Each point is reached from the start by the listed moves, each made once or not at all, plus a little noise. Say if it took an odd or an even number of moves. Then give how often each move was made.

Moves:
(1): [49 14 23]
(2): [-21  57  12]
Start: [ 19 -38   5]
Points:
[48 34 40] -> even (1, 1)
[-1 18 16] -> odd (0, 1)
[ 20 -36   5] -> even (0, 0)

Moves:
(1): [ 48  -7  15 -12  -2 -13   1 -12  -9 -16  -4]
(2): [10 42 -8 -9  0  2  3  3 -9 -3 -3]
(3): [ -8  19  60  16 -20  -3  13 -12   8   9   2]
(4): [  5   0  -7  37  10   1 -12  -7 -15  12  -7]
(5): [ -1   5  15  -1  40 -17  -5   1 -14   5 -16]
(6): [ 14 -25   9   1  12  53  11  -1  -4  10 -14]
(7): [ -4   1  -3  10  -5  -1  41  10 -11  -8  -5]
(8): [ 6 -1  9  7  0  0 -3 42 -4 -4  7]
Start: [ -4  13 -24  26 -14  36  13   1   0   1 -37]
Points:
[  6  17  -7  70  37  19  -6  36 -32  18 -52] -> odd (0, 0, 0, 1, 1, 0, 0, 1)
[ 15  48  44  51 -29  88  79  41 -20   5 -49] -> odd (0, 1, 1, 0, 0, 1, 1, 1)
[ 83  26   7  53  44  63   9  24 -56   4 -75] -> even (1, 1, 0, 1, 1, 1, 0, 1)
[ 15 -12 -12  45  -6  89  61  55 -18  -1 -46] -> odd (0, 0, 0, 0, 0, 1, 1, 1)
[ 12  -7 -28  73   4  88  54   3 -27  16 -62] -> odd (0, 0, 0, 1, 0, 1, 1, 0)
[ 53  12   8  58  36   8  -3  24 -43  -2 -56] -> even (1, 0, 0, 1, 1, 0, 0, 1)

Moves:
(1): [ 43   6   0  -4  11   2  -3   1   5 -12  -1   0]
(2): [ 1 36 -6  7  0  2 -3 10  2  8 -5  0]
(3): [ 0  3 28  0 -4 -1 -3  6  5 -1  2  1]
(4): [  9  -5  -7  33  -5 -15 -11   5   7   9   5  11]
(5): [-14  -1   5  -5  38 -19   7   9  14   2   7   0]
(6): [ -2  -4   2   6  14  20  -7   9 -10   3   1   8]
(7): [  3  -6   8   9  -1   1  31   0   4  11 -14   1]
(8): [  2   0  -5 -15  -9  -7   7  41   2   1  -3  16]
(9): [-1  2 -5  0 -4 14  2  1 27 -1 16  6]
(10): [ 6 -7 -2 -8  1  3 -5  2  1 18  3 -7]
(11): [  1   7   6  -1   2  -3  11  -7 -10  -1  26  11]
(12): [  2 -10  -2 -12  -2   1  -5 -10   4  10 -11  31]
Start: [  2  -3  -8 -17 -17   7  14  15  13  -9   5  10]
Points:
[ 67  26   8  11 -14  22  35  85  46  25  37  55] -> even (1, 1, 1, 1, 0, 1, 1, 1, 1, 1, 1, 0)
[ 36  -3  22 -29  45  13   5  41  28   1  18  12] -> odd (1, 0, 1, 0, 1, 1, 0, 0, 0, 1, 0, 0)
[ 60  16 -30  -2 -25   0  37  67  65  20 -10  73] -> odd (1, 1, 0, 1, 0, 0, 1, 1, 1, 0, 0, 1)
[38 32  3  6 26  0  3 95 66  1 28 51] -> even (1, 1, 1, 1, 1, 1, 0, 1, 1, 0, 0, 0)
[ 51 -23  -1 -18  34 -12  38  67  32  32  18  80] -> odd (1, 0, 0, 1, 1, 1, 1, 1, 0, 1, 1, 1)
[ 47 -18  14  -2  25   7  36  86  69  21  25  44] -> odd (1, 0, 1, 1, 1, 1, 1, 1, 1, 1, 0, 0)

Moves:
(1): [ 27   1  -1   1   1  11  12   9  11   4   2  -9   7   2   4   5   4 -16
   1  -3  11   6  -2  -5]
(2): [  3  17   0  -1   4   0  -7   2   5  -3   1  -2   7  -2   9   1  -2  -4
   4 -16   4   5   0  15]
(3): [  0 -10  31   8  -3   6 -10   2   7   4  11   4 -15   3  -6  -6  22  -1
   0   4   4   4  -7  -1]
(4): [ -3   2   8  29  -2  -9  11   1  -2  -7  -4  -8 -10  -6   8   5   0  -6
   1  -1   0  -8   2   3]
(5): [ -2  -6   6  -1  24   1   4   5   1  -5   1 -11   0  -6  -3   6  -3  -1
  -9  11  15  -9  10   4]
(6): [ -1  -8  -7   4   2  15  -3   2  -5  -4   0  12  -2  -4   8   3  -2   0
   2  -6   0   2  -6 -13]
(7): [-16   4  -1   0  -5   8  22   5  -3 -16  10  -4  -6   9   2  -3  17  -8
   9  -1  18   7   3   2]
(8): [ -1   2  -8  -3   3 -10  -8  19  -8   2   0   0  -6   2  -9   4   8 -11
  -7   4  -7   5   4  -6]
(9): [ -4  -2   1  -1   0   1  -2   1  18  -7  -3   8   5   8   5  -1  -5  -5
  -3  -3   0 -10  -2  -1]
(10): [ -9  -4   3  -8   4   5   8   1   3  19  -4  -3  -4  -9   7 -17  -5  -9
   6  -5  -5   8  15  -5]
(11): [ -3  -2  -4  -2  -3   6  -6   1   0   2  21  -2  -2 -12   7   1  12  -8
  -5  -2  -1 -14   1   1]
(12): [  4  -2  -1  10   3  -8   4 -10 -15   1   7  25   1   1  -1 -11   0  -5
  -3  11   9   6   9   2]
(13): [-2 -3  7  0 -2  0 -3  5 -5  4 -2 -4 23 -2  3  4 -1 -3  3 -1  3 -3  1 -2]
(14): [ 2 -4  3  2  3 -6 -2 -1 -3  3  7 -6 -4 18  8  2  0 -1  1 -8  4 -4  1 -3]
(15): [  7 -12   2 -15  -8  -7  -2  14   1 -10  -2  -3  -3 -16  17 -13 -10   0
   1  -4  14  -9  -2   3]
(16): [ -1   7   4  -6 -13 -10  10   0   2  11   7  14 -11  -6  -7  24  -4   4
  -2  -6   5  -3   2  -9]
(17): [ -6  -2  -3  -3  -1  -1  -2  -9  -3   4 -13   6 -10  -2  10   8  23  -9
  -6   1   7  -2  -2   1]
(18): [  6  -3 -11   2   6  -7  -5   2   4  -6   0  -1   4  -6   6  -1   9  16
  13   1   6  -1   1 -14]
(19): [ 3 -7 -5 -1  6  2  2 -8  1 -1  1  6 -1  3 -6  6  3 -7 19  1 -7  5  0  7]
(20): [  3  12   3  -1   3   9  -1  13   0  -3   7  -7 -13   0  22   9   2  -2
   4  24   3  -2   4 -10]
(21): [ -3   4  -5   4 -10   6 -11  -1  -3   1  -6  -2  -2  -2  -9  -2  -6  -9
  13   0  15  -8   5  -2]
(22): [-10 -10  -4  -2  -6  -8 -10  -8   8   2   6  -7  10  -6   5   8 -12  -3
  -3   9   5  23  -1   0]
(23): [ 11   1  12  -6  -5   3  -4 -11  -3 -17   1  -4   3  -1   3   3  -1  -7
   3  -7  -6  -2  22 -19]
(24): [ 1 -6 -4  4 -8  6  4  5  1  4 -2  2 -2  2 -1  6 -2  9 -5  0  0  3 13 11]
Start: [ -2  26 -10  -6 -16   4   0  -1  -2  -3  -5 -10   9   1   1  -4  12  -1
  -3   1  22  -6  -8 -15]
Points:
[ 30  23  -4 -27  -9  12  -1  30   4 -14   0  15   3 -33  24  -3 -12 -63
   4 -22  76 -17  45 -51] -> even (1, 1, 0, 0, 1, 1, 0, 1, 1, 1, 0, 1, 0, 0, 1, 1, 0, 0, 0, 0, 1, 0, 1, 0)
[ -6  41  14   6 -26  -4   7  36 -37 -31  11 -30  -3  -7  60 -22  14 -64
  32  -3  72 -11  56 -36] -> even (0, 1, 0, 1, 0, 0, 1, 1, 0, 1, 0, 1, 1, 1, 1, 0, 0, 0, 0, 1, 1, 0, 1, 0)
[-39   9   5  -5 -26   5  -9  -4  10  -8  31 -14 -21 -28   7  31  70 -19
   8  16  95  -9   5 -32] -> odd (0, 0, 1, 0, 1, 0, 1, 0, 0, 0, 1, 0, 0, 0, 0, 1, 1, 1, 0, 0, 1, 1, 0, 0)
[  2 -26  26  16 -15 -12 -20  10   6 -37  31  -1 -12 -29  22   4  25 -44
 -15  26  50 -13  41 -11] -> even (0, 0, 1, 1, 1, 0, 0, 1, 1, 0, 1, 1, 0, 0, 1, 0, 0, 0, 1, 0, 0, 1, 1, 1)
[ -1   8  13  10 -15  11  -9  14 -33 -37  22  18  12   2   5 -11  63 -20
  17   5  48  12  18 -65] -> even (0, 0, 1, 0, 0, 1, 1, 1, 0, 0, 0, 1, 1, 0, 0, 0, 0, 1, 0, 0, 0, 0, 1, 0)
[ 43  33  10 -18 -45  -2 -11   8 -13  -9  32  -3  26 -19  35  10   5 -48
  14 -33  79 -32  29 -34] -> even (1, 1, 0, 0, 0, 0, 0, 0, 0, 0, 1, 1, 1, 1, 1, 1, 0, 0, 0, 0, 1, 0, 1, 0)
[ 45  23  10   4 -14  22   1  16  -6 -35  -7 -30   6  -9  86  31  28 -55
  31 -19  54 -18  11 -38] -> odd (1, 1, 0, 1, 0, 1, 0, 0, 0, 0, 0, 0, 1, 1, 1, 0, 1, 0, 1, 1, 0, 0, 1, 0)
[-18  -3  -8 -14  -2  -6  -7  -9  -1  -2 -12   4   7 -11  16   1  17 -41
 -28  23  39  15  60 -30] -> odd (0, 0, 0, 0, 1, 0, 0, 1, 1, 1, 0, 1, 0, 0, 0, 0, 1, 0, 0, 0, 0, 1, 1, 1)

Moves:
(1): [ 16  -3 -10  10   8  -1  13  -5   2  -6   9  15  24 -13  -2   4   5  11
  -6  -6  -9  -6  -2  -9  11   8]
(2): [  0  24   0  -7  -2   0 -10  -5   4  -9  14  -1   8  -3 -16 -19  -1 -10
  -1   0   0  -8 -10 -23  -2  -7]
(3): [  3  -2   2  12   7  -1   3  -2   0   0  -1   9   4 -21   6  -5  10 -12
  -8   3 -11   1  18 -14  10   8]
(4): [-13 -14   9  -5  -5   6   1   3  28   5   8 -10  19  -6 -13 -16  12  -7
  12   4 -25   1   0  20  -3   6]
(5): [-10   0   1  -4  17   9   9  11 -13   3   5   0   9  -6  -2  -4 -11   3
  -4   2  -2  -5  11   9  -2   1]
(6): [ 18  -6  27 -12   1   7  -2   5 -20   5 -10   1  -7   5 -13   1 -10   4
  18  16  -9  19  -8   5   2  -5]
(7): [ 10   8  -8  -3  -1  18  -3 -11  11  -2  20  19 -12 -12  -5  -7  -2   6
 -10   6 -17  -3   2   7 -11  -3]
(8): [ -4  -1  -6   4   1   2   2  16  -9   4  -4   2  -6  -3 -10   5   3   6
  -5 -14  -5   7  -7  -5  -3   0]
(9): [-14 -14 -14 -19 -14   1   0  18  18  -9   7   7  -3 -11  -7  -4 -14  -3
  -4 -12   8  -7   8  11  -2  -4]
(10): [ -2   8  19   6  12   5  11  -6   2  -8  -4  -9  -4 -24 -10   7   7  -4
  -8 -20   8   7  -1  10  -1  -5]
(11): [ -5   5   2  -7  -5 -10   6   4   9  -1  -8   2  -7  -1   8 -13  -4  11
   8  -3  -6  -4  -4  -1   3   7]
(12): [  4   4   2  -4  -4  -2   0  -1   3  14   7  15  -1   2   1 -10  16   5
   3  -8  13  13 -12  -4  17  -2]
(13): [ -9   3   6   7  -7  -2  -1  -1   6  -3   3  -4   3 -13   9   7  -2   0
   1   1  -7   2   6   4   8  -1]
(14): [ -4   1   6  -4  11  11   0  -2   5  -5  -7  -7 -11   5  -5   5 -21   1
 -13  -8  -5   8   3 -15  -7   0]
(15): [  3   5   2  -2  -3  21   7   0   9   7   2 -11   9 -11  -7  -3   3  12
   1  13   5  -9   0  -1   2   7]
(16): [ 13  -8  16   0  -8  -3   3   0   8   1   9  16   5   5   1  11  -6  12
  -5   1 -13  -5   7   0  -7  11]
(17): [  0   7  14  -9  -2  -7   2  -7   6   1  -1  -7   0   1  -9  -1  -1  -2
  -7   7  -4 -10   6   9  12   7]
(18): [-14  -3  -4 -12  -8   8 -10  -6 -13 -10 -10   9  -5 -13   0   4  10   4
   0  -9   4   8  13  10  -4  -7]
(19): [-29  -4   9   4 -22   3   9  -6  15  -2  -4  19  -5  22 -22   0   1 -10
  16   3  25 -17  -1   0  13  -9]
(20): [ -4 -12   1   1 -22   0   2  -1  -5  -7  13   8  -4   1   0 -24   2   3
 -14  13  -3  -1  -1   0  -5  -8]
(21): [ -7  -7   5   5   7  14   2  13   3  -9   7 -14   1   2   3   8  13  -4
   0  -4   0   0   7   1   2  -6]
(22): [ -7  -1  -5   4   0 -20  15   2  -2  -3  -1   2   6   1  -6   9   4   0
   9  -2   2  15   1  -6   0   3]
(23): [ -5  -9   2   0  -2   5  -7  -5 -13  -1  12 -11   4 -11 -15  -8  -3   1
  16  -6 -10  -1  17   3   4  -2]
(24): [  9  -2 -14  10 -14 -12   5   5  10  -6  -9   1   9  10   7   0   0   5
  -2 -10  -9  10  16  -4  -9 -14]
Start: [-10   4  -8  12  -2 -16 -19  -8  17  26 -12  -1  13  10 -13   9   9 -22
  -1 -13 -22  13  18   1  -3   1]
Points:
[-24 -63   7  -4 -37 -18  28  35  41 -12   4  45  65 -35 -33 -19  20   5
   7 -18 -95  39  82  22  -6   0] -> odd (1, 0, 1, 1, 1, 1, 0, 0, 1, 0, 1, 0, 0, 0, 0, 1, 0, 1, 0, 1, 1, 1, 0, 1)
[ 25  -7 -17  17 -21  15   4  -2  53  13   6  36  38 -53 -26   2  -2   2
 -12  -1 -72  21  58  -2   6  -5] -> even (1, 0, 1, 0, 0, 1, 1, 0, 1, 0, 0, 0, 1, 0, 1, 0, 0, 0, 0, 0, 0, 0, 0, 1)
[ 16  -9  27  18   2 -28   4   2  27  21  13  33  65 -27 -66  -2  24 -20
  13 -11 -90  38  15 -32   8  24] -> even (1, 1, 1, 1, 0, 1, 0, 1, 0, 0, 0, 0, 0, 0, 0, 1, 0, 0, 0, 0, 0, 1, 0, 0)
[-39   9  34  22 -27 -10 -12 -27  57  -8  14 -32  42 -52 -59 -46  14 -48
 -23 -28 -88  22  72  -9   5 -13] -> even (0, 1, 1, 1, 0, 0, 0, 0, 0, 1, 0, 0, 1, 1, 0, 0, 1, 0, 0, 1, 0, 0, 1, 1)
[-44 -29  34  -2 -32  63   4 -32  33  24  34  51  38 -61 -80 -47  21  -3
  11  10 -73  21  65  16  33  -4] -> even (1, 0, 1, 1, 1, 1, 1, 0, 0, 0, 0, 1, 1, 1, 1, 0, 0, 1, 1, 1, 0, 0, 1, 0)
[-43   2  21 -43  -8  31   3  15  87   8  29  13  57 -40 -60 -31  12  11
 -17 -36 -56 -11  44   9  17  21] -> odd (1, 1, 0, 1, 1, 0, 0, 0, 1, 0, 1, 1, 0, 1, 1, 1, 1, 1, 0, 0, 1, 0, 0, 0)
[-35  12  11 -13 -81  -1  -7   2  19  20 -20  43   5  19 -65 -50  30  10
  24 -12  -7  33   2 -23  13 -35] -> even (0, 1, 0, 0, 0, 1, 0, 1, 0, 0, 1, 1, 0, 0, 1, 0, 0, 1, 1, 1, 0, 0, 0, 1)
[-15   7  22   5 -41  37   3   0  55 -14  17   5  41 -70 -61 -35  45  13
  -5 -27 -95  34  29  13 -11 -23] -> even (1, 1, 0, 1, 0, 1, 1, 1, 0, 1, 1, 0, 1, 0, 1, 0, 0, 1, 0, 1, 1, 0, 0, 1)
[  1   3  22  13 -12  11  17  -9  31   9  39  55  40  19 -89  -2  -5  -1
  19 -27 -56  34  49 -36   8 -21] -> odd (1, 1, 0, 0, 1, 1, 1, 0, 0, 0, 0, 1, 0, 1, 0, 1, 0, 0, 1, 0, 1, 1, 1, 1)

Moves:
(1): [  8   4  10   3   2  -3  14  -8  -5  -6   5  -1  -7   6   7  10  -6 -18
   5   2  19 -12  -7  -2   4  18]
(2): [ -9  -1  -4  -4   4   0 -15 -16   4   9  10  -1  10   1   1 -24   9   5
   3   6  -7  -8  21   2   1  -3]
(3): [ -1 -10  16   9 -25  15  12  24   1 -15  -7 -13   6  12   2  -3 -14 -21
  -3  -8   2  -1   3   4  -6  -5]
(4): [-30 -15   5  14  -1  -1  18 -13   3  14  11   5  12 -11  -8  11  -8   9
  -3   5  15   0 -13  11   6  -1]
(5): [  9   0  10   7   2  10   7 -12   6  -6  15   7 -11   6   5  16   4   0
  -1 -20  -1  29  -2  -5  -1  -1]
(6): [  3  11 -14  -7 -21   2  18 -15  19 -10   7  -2   1  -2   3  10   0   8
  11   2  -4  -5   8   6  13  17]
(7): [-19   4   7  -1 -12  -4   2  -2  -3   0  -7   1  26   0  -5   4  -4   7
   0   2  11  -4 -18  -2  -8   9]
(8): [-1  8 -2  0 -4 12 -3 12  1  7 -4 -1  1  2  3  5  4 -1  1 -6  8 -7 -7 -7
  7  6]
(9): [ -5   9   0   1  -3  12   0   2  -2   5   0 -10  -2 -10  12   6 -10  -5
   7   3 -17  -7  -1   0  -2   7]
(10): [  3   0 -14  12   0   4  10 -11  -8  -6   7   1  12  -6   8   0  14  -6
  -3 -11  -3 -18  -4 -11  14  14]
(11): [ -9  -5  12  -3  -4 -11   7  -1 -12  10   6   0   5   8  12  -5   0  -2
   4  -1  -7  13   7  17  -4  -9]
(12): [  5   5   4  18  20  -7 -10  -2  14  14  12   7  -3   1  11   5   9   6
   7   3 -12 -14  11   2   2   7]
(13): [-13   2  -3  10  -7  -4 -19   7   4  -6   5   2  27 -27 -15   9  -3  -8
  -3   8   7   9   6  -1   0  -3]
(14): [  9   4  -5   4   0   7  -7   6  -3   2   1   6  -1  13 -13   4   9  -7
  -7 -10  -4  -9   4  -3   0  -1]
(15): [ -2  13  -8  -3  -3   4  -9   1   8   3  -8  11   1 -13  -5  -3  20   4
  -4  -3   9  -2   5   0 -24 -15]
(16): [ 3 -4 -2 -7 12  6  8 -4 -9  0 -1  8  1  2  4  3 -8 -4 12 -8 -9  3  3 10
 -8  1]
(17): [ -6 -10  15  16 -12  13  -5   4   9   6 -14   3  -1  -1 -16  -1   6 -18
   5  -1  -6 -10  13  13   0  18]
(18): [ 11 -16  12  -3   2  -5  -4  -1   1  11   5  -8   5   0 -12  -4  -9   1
  12  -2  -2   0  -4   7  -7  -3]
(19): [  5  -4  17   0  14   9   8  -8   1  -1  -5 -18   5   8  16  -8  10 -11
   4  -4  -3  11   6  23   5  -2]
(20): [ 2  8 10 -5  6 -1  8  5 -5 -8  0  5  2  0 -2  4  2  6  1 12  6  3  0 -6
 -6 10]
(21): [ -9  -5 -10  -7   7  -2  -2  -6 -12   4  -4  -5  -2   3  -4   6   4  -1
  14   8   8 -10  -6  -2  -8  -2]
(22): [  7  -3   2  -7  -4  10 -12  -6  -8  -4   0   6  -2   7   5  18   5   5
   0  10  -5   5   0 -10   7 -12]
(23): [  4   0  -1  19 -10  -4   5  -1   1   3   5   9   1   2   8   2  -5   4
  -7   4   3   5   2   6   2   3]
(24): [ -9 -10   4  -6  -2   6 -17  11   0 -10  -1 -12   8  -1  -2  -4  14   3
  -1  -9 -13 -20 -11  19  -6  15]
Start: [  1  -4   5   7  -4   6  11   5   0   6  -3   1  -6  16   3  13 -16 -12
 -12 -12   2 -19   9  -7  -4   6]
Points:
[-53 -18  67  51 -69  58  32  17   2  34 -27  -7  46  20  27  37 -13 -38
  -8 -12  10 -16   5  48 -21   6] -> odd (0, 0, 1, 1, 0, 0, 1, 1, 1, 0, 1, 0, 0, 0, 1, 0, 1, 0, 1, 0, 0, 1, 1, 0)
[ -9 -20  39  42  -2  60  48 -27 -22  33  -7   6  22   2  19  61   3 -47
  30  -7  24 -59  -4  25 -11  46] -> even (1, 0, 0, 1, 0, 0, 0, 1, 1, 1, 0, 0, 0, 0, 1, 1, 1, 1, 1, 1, 1, 1, 1, 0)
[ -3 -10  54  37  -7  30  15  10 -19  -4   4 -21  62  21  16  56  -4 -52
  22   1  38 -58 -13 -11   2  44] -> even (1, 0, 1, 0, 0, 0, 1, 1, 0, 1, 0, 1, 1, 0, 0, 0, 0, 1, 1, 1, 1, 1, 0, 0)
[-38 -21  57  44 -33  54  36  -2  15  11  13  -5  10  13  -4  22 -27 -36
  -3 -17  -7 -12  30  11  -9  31] -> odd (0, 1, 1, 1, 1, 0, 0, 0, 1, 0, 0, 0, 0, 0, 0, 0, 1, 0, 0, 1, 0, 0, 0, 0)
[-45 -14  11  27 -38  45  32 -64   9  40  25  32   6  11  23  53   1  -4
  29  -7 -21  -4  43  43 -22   6] -> even (0, 1, 0, 1, 1, 1, 0, 0, 1, 0, 1, 0, 0, 0, 1, 1, 1, 0, 0, 0, 1, 1, 1, 0)
[-42 -16  33  43 -38  53  30   4 -27  -4  15  20  53  16  -8  92 -41 -27
  -6  -6  17   4 -13  -5 -27  15] -> even (0, 0, 1, 1, 1, 0, 1, 0, 1, 0, 0, 0, 1, 1, 0, 1, 0, 0, 0, 1, 1, 1, 1, 0)
[-22 -14  37  55 -30  20  78 -56  -9  17  54   0  68   5  26  68 -33 -42
  17 -41   7  -5  -4  49  12  56] -> even (1, 0, 0, 1, 1, 1, 1, 0, 1, 1, 1, 0, 1, 1, 0, 1, 0, 1, 1, 0, 0, 0, 1, 0)
[-19 -16  19  42 -45  43  23 -12  14   1  16  28  53 -24 -17  73   8 -26
  15 -10  27 -67  -1  29   0  73] -> even (1, 0, 0, 1, 0, 1, 0, 1, 0, 1, 0, 0, 1, 0, 1, 1, 1, 1, 0, 1, 0, 1, 1, 1)
[  0  15  17  68 -18  43   3  24   0 -20  27   9  23   2  14  66  23 -54
  -7 -37   4 -67   7  -9 -34  56] -> odd (1, 0, 1, 0, 1, 0, 0, 0, 1, 1, 0, 1, 1, 1, 1, 0, 0, 0, 0, 1, 1, 0, 1, 1)
[-41 -30  69  52 -92  50  65   8  -9   2  11 -16  63  23  18  63 -29 -37
  17 -11  11 -80 -24  37  10  95] -> odd (1, 0, 1, 1, 0, 1, 1, 1, 1, 1, 1, 0, 0, 0, 0, 0, 1, 1, 0, 1, 0, 1, 1, 1)
[-59 -47  29  21   7   8  12   2 -12  31  22  -9  30  33  21   1 -11 -18
  23 -15 -20 -51  22  58 -25  12] -> even (0, 1, 1, 1, 0, 0, 0, 0, 0, 0, 1, 1, 0, 0, 0, 1, 0, 0, 0, 0, 1, 0, 0, 1)
